Every row gives one point. Examples show where two turns around zero, p and q, send a point. Write where each new point lands after one turn and then the other. Backwards means that the second turn is done in reverse. Each puzzle has new turns, and all numbers are rounded.

Turn p:
[ -0.4 -11.6  -9.7] => [  8.3  -5.7 -11.2]
[-17.2  -9.0  10.4] => [ -7.5 -20.3   3.9]
[ 12.3  14.0 -20.3] => [  1.4  23.8 -13.8]
[ 5.4  6.6 19.6] => [-2.2  2.3 21.1]
Turn q:
[-1.2 21.5 -1.2] => [  3.5  18.0 -11.4]
[-15.1  -4.0  27.8] => [-15.5  13.0  24.6]
[ -3.8  -2.1 -12.6] => [ -4.2  -7.2 -10.4]
[  0.8   0.9 -10.2] => [ 0.9 -4.3 -9.3]
[ 19.3 -16.2  -3.8] => [ 15.3 -19.4   6.4]
Where do these land?
p, then q: [30.7  7.1 -0.7] => [22.8 21.6 -2.3]
p, then q: [ -6.9   3.7 -16.0] => [ -5.4  -4.1 -16.5]
q, then p backwards: [-16.6  -9.0   1.3] => [-14.8  10.0   6.2]
q, then p: [  3.2 -10.8  11.6] => [ 2.1 -7.2 14.4]
p, then q: [-14.3 -12.5   9.6] => [ -7.4 -15.6  12.5]
p, then q: [ 3.9 21.5 -5.8] => [ -6.5  18.4 -11.3]

Turn p:
[  3.4 -14.3 -15.0  11.2  18.3  -3.2] => [ -1.2  -7.8 -25.7  -0.3  13.7   1.4]
[-4.4 15.6  5.8 12.9  0.3  2.7] => [-11.9   9.6   6.9  12.9   4.1   2.3]
[ 15.3 -21.1   9.7   8.6  15.3  12.7] => [ 19.4 -14.2 -11.3  13.4  11.0  15.5]
[  8.1  14.8 -19.2 -32.9 -15.3  -8.6] => [  9.1  22.1   5.4 -32.7 -13.5 -14.0]
[-11.3  18.4   9.1  -7.0 -12.3 -19.7] => [-10.8   6.8  19.7  -0.4  -7.4 -23.0]
[-9.0 -5.7 -1.7 -3.0 10.4  7.1] => [-3.6 -9.1  0.1 -6.7  9.1  7.8]
[ -2.1  -7.7  11.4  10.1 -16.7   9.1] => [ -0.8  -7.4   4.9  13.7 -16.9  10.1]
Turn q:
[  0.0  17.0  25.0 -23.8  17.7 -11.2] => [ -5.1   9.9  27.7 -19.5  -5.1  25.0]
[  2.7  -4.4 -13.3  21.8   1.0   6.7] => [  5.0   0.4  -7.4  17.1  11.8 -14.6]
[  0.1  22.7  -4.3 -10.8   2.7  10.8] => [ 1.7 25.4 -3.7 -4.3 -4.2  8.7]
[  7.9 -23.5 -14.9   5.0  -4.8   5.5] => [  6.3 -18.2 -19.4  10.0   8.0  -2.2]
[  9.9  -7.2   1.4  14.7 -11.1   9.4] => [ 1.5 -6.5 -5.4 20.8 -6.2 -5.7]
[  3.6   7.3 -11.0   5.7 -18.8   4.0] => [  8.6   6.2 -12.4   5.5 -12.4 -11.8]
[ -7.3  -3.5  16.1 -14.0  16.5 -31.7] => [ -0.8 -13.6  27.9 -27.3   5.9   7.2]
[-16.9  -8.5   0.9   1.5  -3.2   6.4] => [-17.0  -3.7  -7.3  -2.4   2.2  -6.8]
Where do these land?
q, then p: [-8.2 -4.7 15.7  2.2 -4.2  3.5] => [-11.2 -12.3   6.5   1.8  -7.0   0.1]
p, then q: [  0.5 -13.1 -10.8 -10.2   2.9   0.1] => [  6.6  -5.7 -12.6  -7.1   1.0  10.7]
q, then p: [-18.9  14.3  25.8  10.0  -5.4 -11.8] => [ -7.5 -11.7  28.8   8.0  -9.7 -17.7]
q, then p: [ -7.9  13.1 -20.2   3.8  14.2  17.4] => [-12.6  21.2  -2.6  -5.1  22.6  -3.4]
q, then p: [ -1.9  -0.8 -13.9  10.7   6.9  -4.2] => [  4.3   2.2  -7.5   1.3  13.8 -10.3]
q, then p: [ 35.0 -16.4  -7.2  -3.8  15.9   8.1] => [ 13.3   2.4 -22.5  13.5  10.4  30.0]
p, then q: [ 14.9  -3.0  -2.8 -21.0  -3.8  -8.6] => [ 20.2  -3.7   3.4  -5.8 -11.7  12.9]
q, then p: [-13.6  10.5  13.4   8.3 -26.5  -4.6] => [-10.2  -2.7  10.3   2.0 -24.5 -21.1]

Turn p:
[20.2  1.5 11.6  5.1  3.1 17.1  2.2 20.3] => [17.7  9.0  6.3 -3.0 -5.5 27.1  2.4  8.8]
[-12.5 -17.1  11.4  17.8 -16.9  17.6   8.5  -8.4] => [ -7.3   4.5  11.7  23.1 -10.6   4.9  23.8 -13.8]
[-13.5  15.2  14.6   3.2  -7.1   6.4   3.1   2.7] => [-5.8 21.6 13.9 -2.2  2.3 -3.1  5.4 -2.0]
[ 12.0   8.3   2.9  -8.3   4.7  17.2 -22.2 -35.8] => [ -9.5  -2.9 -13.5 -24.3  -3.3  10.9  -0.3 -37.1]
[ -5.9 -13.7   4.9 -10.5  10.7 -21.6   8.0  24.7] => [ 11.0 -14.2  18.8   8.4   7.6  -8.6 -15.3  22.4]
[  5.7  -0.5 -24.4  -8.6  -2.7  17.8 -17.6 -14.6] => [-20.3 -12.7 -22.2 -15.2  -5.4  11.9   6.7  -6.1]
[  2.4  -8.8 -17.4  13.8  -2.6 -32.2   7.6  17.8] => [ 12.5  -6.9 -11.7  19.5  -7.7 -20.4 -10.6  26.2]
[ 3.6  0.1  4.0  1.7 -3.1  1.2  1.6 -7.1] => [ 3.6  1.3 -1.0 -0.4 -1.2 -0.8  4.4 -7.7]
[ -0.2   6.9 -14.9   1.9  17.5  10.4  -4.2 -19.1] => [-13.2  -0.6 -20.3  -1.6  11.7   9.1  -7.3 -14.3]
[ -8.7   3.4   2.3  -7.2   4.5 -25.5  -6.0  16.6] => [  2.3  -1.9  10.6  -3.5  -0.4 -17.8 -19.8  16.9]
[-3.1  4.8  5.0 -8.9 -8.1 -8.4 19.0  2.7] => [  9.0   2.8   7.5  -0.8  12.6 -13.4  10.8   6.6]
Turn q:
[  1.2   7.0  -6.8 -26.9 -12.1   8.8  -3.1   1.7] => [-14.6  10.0  11.6  -9.8  -5.5  -6.0  16.1  13.7]
[ -0.5   6.2   4.3   7.4  -4.5 -14.0  10.3   7.9] => [ 3.1 -4.5  3.9 19.8 -6.2  3.0  0.1 -3.6]
[ 1.2 -2.1 10.1 15.9  5.4  7.5  9.1 16.9] => [22.0  0.7  7.0  8.5  6.5 10.6 -7.3  1.8]
[-27.6 -12.6  -5.0 -25.3   4.6  -9.8  12.8  12.5] => [-14.7 -22.3   5.0  10.6  18.5  -2.2  14.9  24.6]
[ -2.2  -7.3 -20.8  -6.7   4.7  -1.3  16.8  -6.1] => [ -2.9 -12.4 -16.4  -2.6  -7.1   6.4  10.5  15.5]
[ -1.4 -20.5  10.2   5.7  -8.2   1.6  -8.8 -13.0] => [ -5.7  -8.9   2.4 -14.7   9.2   9.1  -3.0 -19.1]
[  1.3   5.7  -8.8  40.4  -8.6  13.4 -14.8  -4.6] => [  7.3   7.6  -2.5  -9.3 -14.9  13.5 -39.3  -9.2]
[ 27.2   6.1  12.7 -16.9   8.1 -13.3 -31.6  -7.6] => [  0.8  11.5   3.1 -11.7  -1.8 -38.7  10.2 -25.3]
[ 0.7 17.6  4.2  6.4 10.6  7.1  9.2 -7.6] => [  4.8  18.5 -13.9   9.5   1.4   4.2  -2.2   1.7]
Where do these land?
p, then q: [ 20.2  -6.2  -0.9   3.0 -15.7  10.7 -12.1  -3.7] => [ -7.8   1.4   6.0 -11.2 -13.5  17.9  15.1   4.7]
p, then q: [-18.2   1.3   1.5  -2.3  12.9 -10.2 -12.1 -12.8] => [-17.8  -6.4  -5.8  -0.5  11.8 -11.6 -12.5  -9.9]
q, then p: [-12.2   0.6 -13.4  -8.2  12.3  17.3  27.2  17.3] => [10.8  6.3  3.3  7.0  0.0 26.2 -0.9 31.3]
q, then p: [  8.1 -17.8   7.6   1.5   8.9 -23.1   0.3   7.5] => [ 15.4 -19.0  -6.5  16.3  -2.5  -3.3  -0.4 -13.6]
q, then p: [-15.6 -10.8  -5.8  -1.5 -15.3   7.4   0.2   5.1] => [-8.7 -3.3 21.9  0.9 -0.9 11.9  0.4  1.0]
p, then q: [ -9.8  11.7   6.7  -5.5   6.5  15.6 -15.4  -5.8] => [-19.3  14.3  -2.0  -2.2  15.5  -1.2   0.0   6.0]
p, then q backwards: [ -9.1  12.3  17.8 -12.9 -10.7   6.2 -10.9 -20.0] => [ 14.1  -6.0  12.6 -11.0 -15.0   2.1 -22.0 -12.6]
q, then p: [ 15.8  19.3 -11.4 -10.2 -13.3  -1.1 -12.4  17.5] => [ 14.7  14.5  15.5  -9.2 -12.2 -22.4   7.4   6.2]
q, then p backwards: [ 13.8 -20.0 -12.5  16.0  16.0 -23.3  25.6 -14.6] => [ 33.1 -24.9 -22.3   6.9  -1.5   0.4   1.3 -20.1]
q, then p: [ 6.9  9.6 10.4 20.0 -1.7  0.5  9.5  9.4] => [  7.6  12.7 -11.1  -3.8 -14.3  11.1   3.6 -11.5]
